Every row gives one point. The points of each table are mixes of a few directions, plus a little noise. Count the directions of each table, and those that both share. Where both have some left over, give the other angles between the two spaces (their principal angles), to ten degrees, smallest first.
In the rows, 128 means zero.

First:
[[125 147 123]
 [158  60 148]
 [135 188 113]
 [134 104 134]
 [126 102 135]
 [ 90 166 115]]
Second, 6 rows:
[[202 110 139]
 [ 95 154 119]
 [ 93  94 133]
 [119 138 125]
 [174 127 132]
 [ 86 144 120]]
Directions: first 2, second 2, shared 2

First, 9 rows:
[[118 100 108  89 133 118 159 139]
 [172  94 104  91 153  69 158 156]
 [156 131 140 107 123 120 171 172]
 [ 76 128 124 133 118 164 109  95]
 [168 124 125 130 142  93 129 142]
 [104 127 132 106 114 152 156 141]
 [110 154 151 146 108 165 125 127]
 [173 161 149 190 136 110  74 113]
 [ 75 132 120 160 124 160  72  68]]
Second, 7 rows:
[[134 166 107  79 131  96 136 129]
 [151 108 139 146 126 121 135 156]
 [134 139 155 109 164 147 104 111]
 [129 114  87 143  77  85 161 172]
 [182 153 145 129 151 121 169 117]
 [ 91  95 140 125 131 145  69 146]
 [ 74 122 123 167 115 181 123  64]]
Directions: first 3, second 4, shared 1; angles 60, 80

First:
[[135 143  99 128 106 129 125 140 106 122 114]
 [110 178 144 131 153 112 151 125 149 105 108]
 [137  93 163 156 142 139 123 148 126 137 128]
 [108 132 153 148 109 142 129 141  78 130 107]
 [116 159 114 128 109 154 141 111 163 120 145]
 [113 164 146 136 141 115 138 130 102 118  95]
 [162 130  82 111 135 111 113 120 134 133 127]
 [109 120 146 110 135 120 125  99 118 142 138]
 [187   7  70  96 103 103  86 173 107 148 159]
 [117 159 168 155 156 178 138  71 197 145 159]
 [114 122 123 109 118 105 139 150 129 108 127]]
Second (8 x 11):
[[116 121 114 144 133 123 121 122 128 118 134]
 [ 97 139 138 234 137  99 202  94 105 149 148]
 [118 103 100 140 153 135 135 107 115  93 131]
 [159 120 130  99 127 132 143 126 126 125 131]
 [141 127 122 128 112 109 105 127 137 120 148]
 [130 118 111  86 132 144 103 144 141 128 114]
 [150 193 223  98  90 146  94 155 121 131 104]
 [115 105  85  96 139 136 122 148 152 159 114]]
Directions: first 6, second 5, shared 1; angles 80, 80, 90, 90

First, 8 rows:
[[175 202  34 151 176 167 110  75 109 105 108 114 168 144]
 [ 78 129 136 154 128 141 166 124 130 108 145 116 143 136]
 [130  92 156 109 104 121 133 110 135 104 132 131 127 127]
 [ 95 119 144 136 117 132 153 146 124 133 141 131 128 121]
 [160 165  90 149 165 127 100  95 128 106 106 103 138 160]
 [192 131 127 116 113 116 106 143  78 158 100 148 112 111]
 [123 114 123  90 116 139 122 143 155 152 146 153 126  98]
 [ 71  73 211 119 104  80 133 188 164 159 147 128  84 126]]
Second:
[[ 88 127 172 145 121 129 146 163 139 144 143 119 123 127]
 [ 94 129 134 130 101 133 126 107 156 113 154 105 113 131]
 [114 126 146 129 134 128 129 143 145 135 134 126 129 129]
 [110 107 142 121 153 125 138 134 157 116 131 134 147 136]
 [122  90 170 155 185 114 202 204  65 142  90 176 179 130]
 [199 140  34 110 106 131 104  44  71  92 103 135 121 126]
 [189 150  34 126  76 134 114  39  45  94 110 125 105 122]
 [102 131 164 145 122 128 143 163 126 148 136 124 123 125]
 [151 141 133 111 148 127  91 147 163 154 125 129 125 125]
 [ 98 127 141 117 121 132 110 116 188 119 154 107 119 133]
 [141 139 137 118 141 127 103 147 153 150 127 128 125 125]]
Directions: first 5, second 4, shared 2; angles 30, 90

First (8 x 20):
[[116 164 130 152 147  90 131 135 100  66 125 147 142 109 107 141 108  80
  182 142]
 [136 107  94 145 111  94 187  89 150 165 120 115 118 163 175  91 119 189
  109 130]
 [ 72 146 113 199 149  97 154 110  80 160 119 116 135  68 143 114  75  55
  162 112]
 [162 126 137  70 137 127 119 142 173 137 126 120 123 141 121 144 157 176
   91 128]
 [111 139 160 140  84 134  92 138 110  96 134 176 115 137 116 120 135 132
  132 125]
 [154  89 134  78 131 194 127 150 142 125 149  95 136 158 101 153 156 145
  117 124]
 [ 88 148 147 156 104  87 140 124 112 144 125 150 114 105 133 111 108 133
  129 105]
 [185 105 108  84 162 200  73 135 156 132 126 104 141 144 130 150 164 115
  101 159]]
Second (10 x 20):
[[120 112 105 162 163 128 142 120 135 120 122 124 110 122 111 158 114 124
  150 119]
 [159 110 105 124 137 156  93  75 159 131 126 122 101 106  94 157 107  98
  164 130]
 [101 108 127 153 147 146 127 112 140 129 130  92 128 143 133 203 108  80
  127 157]
 [113 124 121 151 147 118 150 142 121 122 126 128 125 132 128 135 127 137
  129 120]
 [131 102  94 163 170 140 130  99 147 120 121 121  98 113  96 172 104 112
  166 120]
 [133 122 107 149 152 119 143 130 128 119 121 142 111 115 110 119 125 148
  149 105]
 [168 151 124  99 109 105 130 145 115 125 123 178 121 102 113  30 152 194
  137  85]
 [ 75 147 203  90  63 140 113 155 111 152 148  76 198 191 210 172 141  69
   42 206]
 [112 154 154 116 105  98 155 180  96 128 130 144 156 145 161  75 155 168
   92 120]
 [170 149 141  75  85 130  98 121 128 136 130 155 133 113 125  61 145 150
  124 118]]
Directions: first 6, second 3, shared 0; angles 50, 50, 80

First (9 x 32):
[[128 125  77 157 144 128 110 143 125 183 131 138 148 114 141 132 148 116
   99 165 159 112 150 105 121 116 123 107 134 173 152 143]
 [140 137 122 154 124 130 155 130 107 114  96 129 145 146 117 156  91 129
  120 112 127 125 100 162 105 147 118 148 111  77 126 105]
 [125 115  87 165 134 117 116 154 152 160 115 145 153 114 138 148 134 108
   89 157 163 102 137 124 120 131 116 113 123 171 143 123]
 [153  93 169 140 122 109 188 144 115  60 120 144 160 122 122 191 127 171
  151 125 102 147  95 180  76 163 148 172  96  93 105  56]
 [138 154 135 114 128 147 137 110  93 132 119 116 106 155 117 112  95 136
  137  98 105 138 122 132 128 121 133 142 130  77 122 141]
 [107 167 164  68 117 150  99  83 122 118 148  93  72 149 118  59 119 117
  165  86 103 148 133 102 183 106 124 115 155  98 120 180]
 [140  96 155 128 136 117 165 124  96  86 161 128 167 102 133 167 185 174
  179 159 115 166 116 141  91 143 150 145 118 129 126  90]
 [ 88 159 159 104 101 130 100  98 169  87 112  96 101 144 115  88 101  82
  142  87 137 124 100 135 189 137  89 107 138  96 123 152]
 [133 109  86 121 144 122  82 168 172 215 148 162 100 106 152 101 149 118
   70 161 144  90 198  71 138  90 150 102 145 238 135 161]]
Second:
[[121 154 110 146 120 128  88 101 118 146 155  95 125 135 124  78 155  98
  133 129 147 120 138 111 153 108 102 105 144 135 159 167]
 [169 108 170  96 121 112 133 132 124 112 183 136  90 125 126 102 160 173
  146 112  77 135 165 124 109  99 174 159 128 149 112 118]
 [114  78 215 129 103  94 109 151 198  57 153 118 144 106 142 128 156 110
  138 128 125 109 110 116 145 175 108 132 125 194  99  96]
 [128 148 101 180  98 100 137 116 146  84 101 116 148 144 103 139 112  95
  117 105 156 110  92 199 125 135  91 132 103  68 153 102]
 [102 154  60 158 153 158 137 120  90 172  79 128 168 130 131 164 105 109
  116 159 171 137 104 125 126 141 104 102 130  97 151 144]
 [111 110  83 109 197 186 178 153  60 205  76 171 175 105 158 216 105 175
  126 196 136 173 124  79  87 156 164 119 135 138 110 125]
 [130 141 104 142 131 131 131 119 110 138 124 124 135 133 123 130 129 127
  128 132 137 130 125 137 123 121 123 125 126 111 143 133]
 [118 155 131 122 102 119  98 116 166 117 122 112  91 148 113  84 104  92
  114  88 132 104 129 142 165 112 106 119 130 111 132 149]
 [165  83 197  97 118 102 147 149 145  83 174 145 106 115 131 129 157 178
  145 117  75 133 150 134 101 124 173 167 118 160  96  88]
 [128 111 127  82 170 166 141 143  89 186 131 153 123 114 152 147 130 171
  135 161 107 156 156  66 113 124 171 125 147 167 106 146]
 [121 167 108 148  95 111 107 108 161 106 108 109 104 155 102  93  97  81
  108  83 147 100 114 173 159 112  92 121 120  78 148 139]]
Directions: first 5, second 5, shared 3; angles 30, 70

First, 8 rows:
[[110 131 110  93 141 131 134  68 147 121  73 182 186 133  79 121  53 110
  134 118  74 134 170 120 172 198 118 140 119 109  65 118]
 [103 114 150 114 145 187 128 136 160 126 148 109 113 112 147 129 218 175
  145 110 158  99  65 110 105  55  95 135 172 154 155 111]
 [150 131 127 154 110 111 129 158 115 132 157 103 100 138 147 133 143 123
  121 137 151 135 119 137 108 108 148 110 134 129 162 137]
 [166 136 118 166  95  93 133 161 109 134 160 103  98 150 142 136 121 109
  115 144 150 144 130 141 109 120 164  94 137 121 169 142]
 [131 125 120 126 118 168 145 118 171 127 138 122 128 148 118 135 162 147
  143 115 143 117  86 112 115  91 125  98 203 134 161 112]
 [145 129 114 137 108 143 144 124 155 127 139 122 127 154 118 136 136 131
  137 122 140 129 106 119 117 109 142  92 186 126 160 120]
 [122 136 122 116 140  85 116 107  96 127  90 160 157 116 109 118  48  94
  115 138  86 145 194 141 163 206 132 156  55 109  67 141]
 [ 96 122 163 118 167 104  94 153  71 128 122 123 115  73 163 114 143 135
  112 138 122 121 154 144 135 137 100 198  18 140  84 143]]
Second (10 x 32):
[[136 145  96 124 111 107 140  99 143 129  95 174 169 155  74 122  40  92
  126 123  74 149 173 131 173 199 152 108 139 103  99 127]
 [131 113 100  83 128 193 162  28 209 112  84 154 185 167  78 147 105 141
  163 109 125 115 105  88 122 137 111  90 235 114 114  94]
 [120 135 124 126 127 130 129 130 135 130 122 144 138 129 113 122 117 125
  128 121 108 130 133 129 147 139 129 128 131 127 121 126]
 [ 90 132 138 110 146 164 124 134 153 130 120 152 143 111 111 114 156 149
  136 105 100 113 109 121 156 114 104 148 140 142 117 114]
 [153  96 155 128 151  90 108 112  58 116 134  66  91  98 205 150 143 129
  118 171 204 125 147 135  55 119 114 164  39 126 113 151]
 [157 124 118 139 114 106 134 117 116 125 131 112 120 144 137 140 105 113
  125 144 149 138 141 130 106 139 146 109 129 116 137 136]
 [123 156 109 144 105 118 135 157 145 140 129 165 142 146  84 111  95 109
  122 112  74 143 140 138 180 154 154 107 151 123 135 127]
 [101 119 166 131 153 144 106 175 105 131 157  99  91  86 175 120 213 162
  124 126 156 107  94 133 109  69  99 168  91 157 142 132]
 [ 87 140 151 130 147 132 108 182 113 139 139 143 118  91 132 103 164 142
  119 113  97 120 122 141 164 114 112 168  86 149 120 131]
 [182 119 123 166  98  96 135 146 102 127 168  71  82 151 171 151 142 118
  121 157 194 139 117 135  68  98 160  90 140 122 181 144]]
Directions: first 3, second 4, shared 3

First:
[[125 142 131 119 127 117 155 165  85 107 124 116 110 116 149 135 145 116
  111 131 106 103  89 143 108  79 146 123 144 114 111 145]
 [122 128 111 162 129 149 135 160 126  97 135 138  99  98 134 135 132 110
  131 122 135 102  93 161 149  81 169 112 111 147 119 138]
 [124 126 113 157 130 147 128 147 135 107 134 138 109 106 128 133 128 117
  133 123 139 112 108 151 149  99 157 116 112 146 125 132]
 [137 135 158  66 125  87 130  93 110 169 115 106 167 171 129 119 130 151
  115 139 105 159 167  82  82 182  69 152 164  89 134 120]
 [138 129 157  68 126  92 117  74 129 180 117 111 177 178 119 116 122 157
  123 138 114 172 186  74  90 207  59 155 158  94 142 112]
 [128 158 155  68 124  79 179 170  38 119 111  91 122 136 167 135 161 121
   89 142  73 104  84 122  61  76 121 135 182  75 101 154]
 [135 116 135 117 128 126 100  77 167 164 129 133 161 156 106 118 110 149
  141 128 143 165 182  97 133 198  89 142 123 130 149 107]
 [130 105 113 162 131 159  86  84 198 146 139 153 143 132  96 120 101 139
  157 119 168 156 174 121 172 185 119 128  92 162 152 104]
 [120 128 106 173 130 155 137 171 125  88 136 140  90  89 136 138 134 104
  131 121 137  93  81 170 156  65 182 107 106 152 116 142]
 [122 114 100 187 131 169 111 138 167 105 142 154 104  97 115 132 117 115
  148 117 160 115 116 160 179 108 169 110  87 169 132 125]]
Second:
[[109 111 105 146 138 159 104 130 161 120 126 149 114 131 116 138 127 132
  160 113 158 138 141 118 161 128 149 112  94 146 140 129]
 [114 125 135  83 134 114 123 117 118 146 112 122 142 166 130 134 140 147
  138 124 125 152 153  83 106 153 104 130 138 103 136 133]
 [117 123 129 100 134 122 120 120 126 140 116 128 137 152 126 134 134 140
  139 125 129 146 148  96 117 145 113 128 130 113 135 130]
 [172 155 146 179 106 113 171 142 104 106 156 110 121  62 141 106 114  94
   68 152  94  72  67 211 120  86 142 143 152 146  97 123]
 [124 131 139  93 130 111 131 120 113 144 118 118 140 151 130 131 137 141
  128 130 117 143 144  99 105 144 106 134 143 107 130 129]
 [123 130 141  84 131 107 129 117 109 147 112 115 146 161 132 130 138 142
  128 130 116 147 148  93 100 149 100 137 147 100 132 132]
 [156 153 161 105 113  84 163 126  84 138 129  97 146 123 144 114 129 122
   81 150  84 114 110 141  82 125 100 150 174 102 107 127]
 [103  89  61 249 140 227  79 151 223  77 153 190  73  73  99 143 109 106
  189  96 208 109 112 180 244  88 221  82  30 218 144 125]
 [121 132 145  67 131  99 130 113 103 155 109 111 150 170 134 131 141 148
  128 129 112 153 155  81  90 157  90 139 153  91 132 131]
 [139 130 119 175 121 143 133 140 139 107 145 135 114  90 127 123 119 110
  120 131 132 103 101 174 151 103 153 123 116 154 118 125]]
Directions: first 2, second 2, shared 1; angles 50

First:
[[120 135 125 156 157 123 127 114 179 138 119 103 106  78 139 207 112 118
  162 128  55 171 149 120 161  80 114 129  95 157 107 145]
 [151 141 150 129 140 157  49  98 126 132 136 141 126  74 113 144  77 129
  159 124 152 124 163  78 126 147 109 128 111 148 156 111]
 [124  80  88 142 101  92 179 193 122 123 139 172  96 187 106  82 105 136
   95 105 117 110  93 147 142 108 176 117 136 137  92 160]
 [180 140 176 133  99 167  75  97 128 173 100  89 157 109 136 136  72 132
  206 104 204 161 162 130  80 164 109 131 120 133 140  32]
 [109 141 108 140 145  99 119 143  97  86 119 122 127 139  95 154 141 132
  167 103 181 106 142  90 152 117 165 146  91 157 115 160]
 [120 141 134 126 141 132 132 111 141 130 125 111 133 111 142 150 148 123
  127 141 103 140 132 133 131 121 112 130 127 122 132 130]
 [106 113 104 123 103  93 212 168 108 117 116 116 139 208 135  91 185 132
  100 122 144 118  88 181 119 122 162 132 148 104  99 137]
 [147  93 132 112 113 156 123 130 155 160 167 190 103 113 143  69  88 126
   45 159  50 122 102 146 118 140  97  99 175 104 150 130]
 [110 148 135 115 150 136 140 101 145 125 132 111 136 105 153 149 173 119
  102 160  77 138 126 139 134 121  98 129 138 109 141 141]
 [114 149 129 103 130 124 124 123  78  94 128 126 157 156 117  99 179 132
  117 133 196  89 124 116 115 159 138 141 137 109 148 134]]
Second:
[[142  96 128 190 118 157 109 161 175 157 160 193  71 111 109 122  29 111
  115 141  55 122 105  85 174  80 146  96  79 179 100 175]
 [122 135 145  94 129 125 165  93 110  95 115  75 155 141 143 140 194 137
  136 133 190 120 141 148  86 118 112 140 146 117 131 122]
 [120 128  96  84 142  77 131 132 102 112 110 111 143 128 126 135 161 150
  133  92 143 144 152 160 115 164 128 151 174  99 143  99]
 [119 135 111  82 139  90 141 117  99 106 108  94 153 134 133 136 181 147
  135 104 164 137 150 160 102 157 121 151 169  98 143 101]
 [130 121 124 135 128 127 124 135 134 132 132 140 118 125 124 128 111 127
  126 126 114 129 126 123 136 123 132 124 124 135 124 134]
 [123 178 166 130 122 168 113 103 109 142 116 101 174 144 149 112 173 111
  133 163 161 120 113 126 116 164 115 133 115  99 151  99]
 [124 131 137 105 129 124 152 107 116 106 119  94 145 136 137 136 170 135
  133 129 167 124 137 142 101 122 118 137 142 121 130 124]
 [144 105 137 205 114 173  98 162 179 169 163 202  72 112 110 115  19 102
  114 152  46 120  95  76 183  84 147  90  65 180 101 175]
 [117 150 105  83 141  87 120 126  92 121 104 104 162 133 133 127 177 144
  135 101 151 144 147 161 114 188 124 155 173  82 155  82]
 [139 100 132 170 119 150 127 144 163 139 152 166  86 118 116 129  64 117
  120 139  87 120 113  98 153  79 138 104  93 171 103 169]]
Directions: first 5, second 3, shared 1; angles 60, 80

First:
[[115 165 114 111 142 151  80 134 109 168 166 128 134 121 151 137 125  88
  113 133 125 131 157 106 113 165 111 126 107 147 133 106]
 [123 144 123 121 134 139 107 131 119 146 144 127 130 126 137 130 128 110
  121 131 127 130 140 118 121 143 121 127 118 136 131 119]
 [114 172 113 110 145 157  75 135 106 174 172 127 133 121 153 136 125  82
  111 134 124 135 161 104 110 169 109 123 103 149 135 102]
 [146  75 147 151 111  91 195 119 154  70  73 131 122 136  97 118 132 183
  151 122 133 121  86 158 150  77 153 133 159 101 121 159]
 [121 154 121 117 137 144  97 132 117 155 152 127 131 124 142 132 126 102
  119 132 125 131 146 113 118 152 118 125 115 139 131 113]
 [134 109 135 138 120 116 152 124 138 107 109 129 124 131 117 124 130 145
  136 125 130 125 115 138 138 110 137 130 139 121 126 139]
 [117 167 114 110 141 151  80 134 110 168 165 127 134 122 149 134 125  88
  112 135 123 132 156 107 113 163 111 124 107 146 133 106]
 [161  29 163 174  94  63 249 112 177  23  31 131 116 145  70 111 137 232
  169 115 138 116  54 183 171  36 171 137 183  80 115 185]
 [148  72 148 155 109  91 198 116 156  67  72 130 119 138  95 117 133 186
  151 120 135 121  83 161 153  75 152 133 159 101 121 162]
 [115 170 112 109 143 155  77 137 106 173 169 127 133 119 153 136 124  83
  110 134 123 132 160 104 109 166 108 124 104 149 133 105]
 [120 154 118 116 138 145  95 132 113 157 153 127 132 125 143 132 127 101
  116 132 126 131 147 113 116 153 117 126 114 141 131 112]]
Second, 9 rows:
[[147 130 103 128 116  98 147 134 120 111 131 169 116 151 115 146 152 159
  135 110 140 126 112 126 133 110 124 125 119  99 135 141]
 [142 103 120 159 136 116 165 141 142 110 135  96 109 133 115 132 135 127
  148 151 135 131 136 122 134 129 147 119 125 104 153 147]
 [133 179 120 146 117 112  98 132  94 180 177 138 120 115  96 131 112 104
  127 133 110 158 135 120  58 135 126 105 108 177 145 107]
 [142 143 102 116 114  90 140 127 109 113 127 191 123 155 119 142 159 170
  130  92 138 126 100 127 139 103 109 127 127  91 122 142]
 [127  40 158 107 143 199 146 127 197  73  69  67 145 121 179 134 108 116
  128 160 153  87 156 144 207 153 172 161 122 120 122 125]
 [111 119 161 138 143 178 104 127 146 154 134  55 137  92 140 112  85  73
  123 170 113 133 165 130 109 162 152 130 126 182 135 103]
 [146 183 114 114  95 131  77 129  93 178 173 179 132 121 108 156 109 111
  120 119 125 147 132 131  64 139 137 115  80 198 140  86]
 [ 77 105 162 105 164 144 131 105 147 101  65 102 153 122 173  77 139 142
  106 109 115 103 111 135 191 116  83 153 202  81  73 151]
 [130 151 111 140 128  85 143 130 105 130 142 155 115 143 106 122 152 151
  134 109 122 139 107 120 117 106 103 115 144  98 128 150]]
Directions: first 1, second 4, shared 0; angles 40

First (8 x 32):
[[117 112 122 147 125 120 140 125 136 130 138 128 107 122 125 160 110 142
  117 135 103 109 156 123 162 159 117 155 153 135 122 131]
 [109  95 148  70  70 120 114 132  97 134 139 129 177  83 100 138  57 152
  141 105 144 158 174  92 124 121 123 106 102  90 105  90]
 [137 153 119 125 169 122 110 126  90 148 125 122 123 151 118 124 130 162
  105 112 109 132 143 109 108 117 144 127 145 106 112 137]
 [119 115 125 143 124 107 127 128 127 139 143 140 126 122 109 149  92 149
  104 128 116 119 156 105 118 125 137 130 168 111 119 130]
 [135 132 137 114 113 139 127 131 138 116 120 131 149 123 136 100 146  99
  150 130 160 143  94 143 107 104 131 105  97 132 141 121]
 [163 195 111 114 209 186 127 117  97 117  82  79  90 186 181  85 249 108
  158 122 109 132  72 185 174 162 109 159  54 175 139 150]
 [120 105 131 167 100 112 145 132 182 117 143 154 124 115 127 138 119  98
  123 153 144 110 110 137 114 116 132 122 162 142 148 135]
 [124 115 130 146 111 120 136 131 155 122 136 142 129 120 126 132 121 112
  126 139 139 120 118 131 117 118 132 122 145 134 138 130]]
Second (11 x 32):
[[104 111 122 124 142 136 129 151 136 121 140 121 120 149 129 127 140 144
  120 131  98  97 138 134 159 165 123 132 127 141 129 132]
 [145 149 126 145 122 131 144 101 137 134  97 139 126 123 145 135 146 105
  155 141 146 136 124 140 118 112 118 145 114 140 145 123]
 [ 92  84 137  93 128 128 105 184 128 109 183 113 139 139 105 100 111 152
   92 112 108 109 118 117 144 152 146  84 137 118 108 133]
 [219 221 121 149 127 116 138  23  87 167  50 136 141  87 138 160 118 103
  172 113 180 209 132 118  50  39 120 184 119  95 132 122]
 [172 164 136 166  96 118 148  77 144 136  86 158 130  94 150 135 135  69
  165 148 195 171 100 139  79  65 127 129 120 132 152 120]
 [119 127 111 143 164 130 131 135 133 130 138 114 103 154 127 144 140 155
  106 126  80  93 142 132 156 166 123 162 155 138 124 148]
 [113 100 137 141 105 115 129 145 142 122 150 142 118 116 123 130 108 118
  113 141 142 125 126 121 134 128 138  98 147 130 124 126]
 [121 127 121 136 142 131 133 129 131 130 127 125 116 140 131 138 136 138
  124 132 107 110 139 132 146 149 121 145 134 137 130 133]
 [119 120 123 123 146 120 118 136 108 135 148 117 118 134 112 142 106 164
   99 114  95 120 153 109 143 147 132 137 154 114 104 136]
 [ 85  82 153  81  79 140 121 168 124 115 136 140 160 118 129 101 118 121
  153 135 155 129 139 123 149 142 125  66  70 132 132  90]
 [119 123 122 107 159 142 115 158 138 110 153 104 137 154 119  99 152 139
  110 112 102 105  95 142 128 143 136 126 130 131 126 148]]
Directions: first 4, second 5, shared 2; angles 30, 40

First:
[[122  85  89  92 136  86 165 159 173 149  91 103 153  99 120 105 124 168
  136 135  74 104 107 135 102 134  68 139 167 114  79  87]
 [ 93  86  68  93 125  81 135 140 162 164 113  90 166 107 132 134 115 160
  114 111  67 119 156 107 113 107 134 149 162 134 109 110]
 [154 185 142 133 148 104 110 142  96 149 147 113  84 109 124 141 153  85
   95 157 147 161  90 169 121 134 118 130 116 144 174 149]
 [121  96 157 152 104 194 138  99 135  76 122 176 150 170 131 114 108 151
  174 101 157  99 161  91 151 132 148 111 111 107  97 123]
 [ 79 114  56  97 124  68 102 129 139 187 140  72 158 105 143 165 117 135
   80 103  71 147 181 100 119  87 187 157 153 159 155 139]
 [136  95 147 134 120 162 156 127 146  92 105 159 143 143 121  99 119 155
  171 126 136  95 121 121 131 144  94 116 129 101  81 103]
 [151 176 154 144 139 130 109 128  96 130 149 131  92 125 128 138 145  91
  109 146 159 154 104 153 131 134 133 123 110 139 167 152]
 [156 151 205 178 117 213 123  98  95  62 142 193 104 175 127 115 130 108
  167 128 206 121 123 126 158 150 140  97  84 112 133 145]
 [140 162 133 130 139 113 114 134 108 145 142 116 103 118 127 140 142 102
  104 142 136 150 112 148 124 129 132 130 121 140 160 145]]
Second, 11 rows:
[[122 118 111 137 138 117 162 146 162 117  91 149 128 133 102 118 103 169
  131 133 136 111 157 133 118 116 128 126 117 117 117  80]
 [111 137 171 122 138 127 100 125 123 131 162  97 137 143 183 148 157 118
  129  98 116 129  42 121 120 116 102 140 178 138 150 174]
 [146 111  97 130 133 105 130 142 160 125  87 161 118 101  76 106  88 174
  144 140 154 147 195 127 143 122 167 130  70 132 100  61]
 [138 177 152 164 136 134  92 134  89 138 165 105 102 144 133 137 149  79
   99 120 139 137  92 165 156 127 136 127 152 144 152 178]
 [134 143  67 156 105 166 219 121  98 118 100 159 120 149  70 117 126  82
   92 180 111  77 227 150 116 158 117  94 113  86 120 123]
 [141 176  89 187 127 149 181 143 100 126 111 150  95 157  63 116 121  84
   80 169 138  96 201 181 144 140 136 100 120 108 131 125]
 [128 111 154 105 137 101  68 129 145 134 140 116 134 106 152 129 122 161
  153 100 142 167  84 107 140 112 145 149 121 154 125 121]
 [130 112 164 102 137 102  57 125 142 137 147 110 137 101 164 134 125 159
  159  95 138 174  77 105 139 112 146 153 122 157 125 131]
 [137 140 146 131 132 119  78 126 114 138 148 116 117 118 136 128 133 117
  132 116 141 155 106 133 150 124 149 134 124 150 132 146]
 [130  73 106  60  76 164 140  70  87 132 153 122 164  99 161 137 153  84
  149 146  78 131 152  74 102 175 109 118 115 111 119 164]
 [ 91 108 148 118 146 121 180 143 186 109 105 127 158 161 168 142 132 185
  138 107 110  82  73 112  80 100  73 137 181 106 136 106]]
Directions: first 3, second 4, shared 0; angles 30, 70, 80
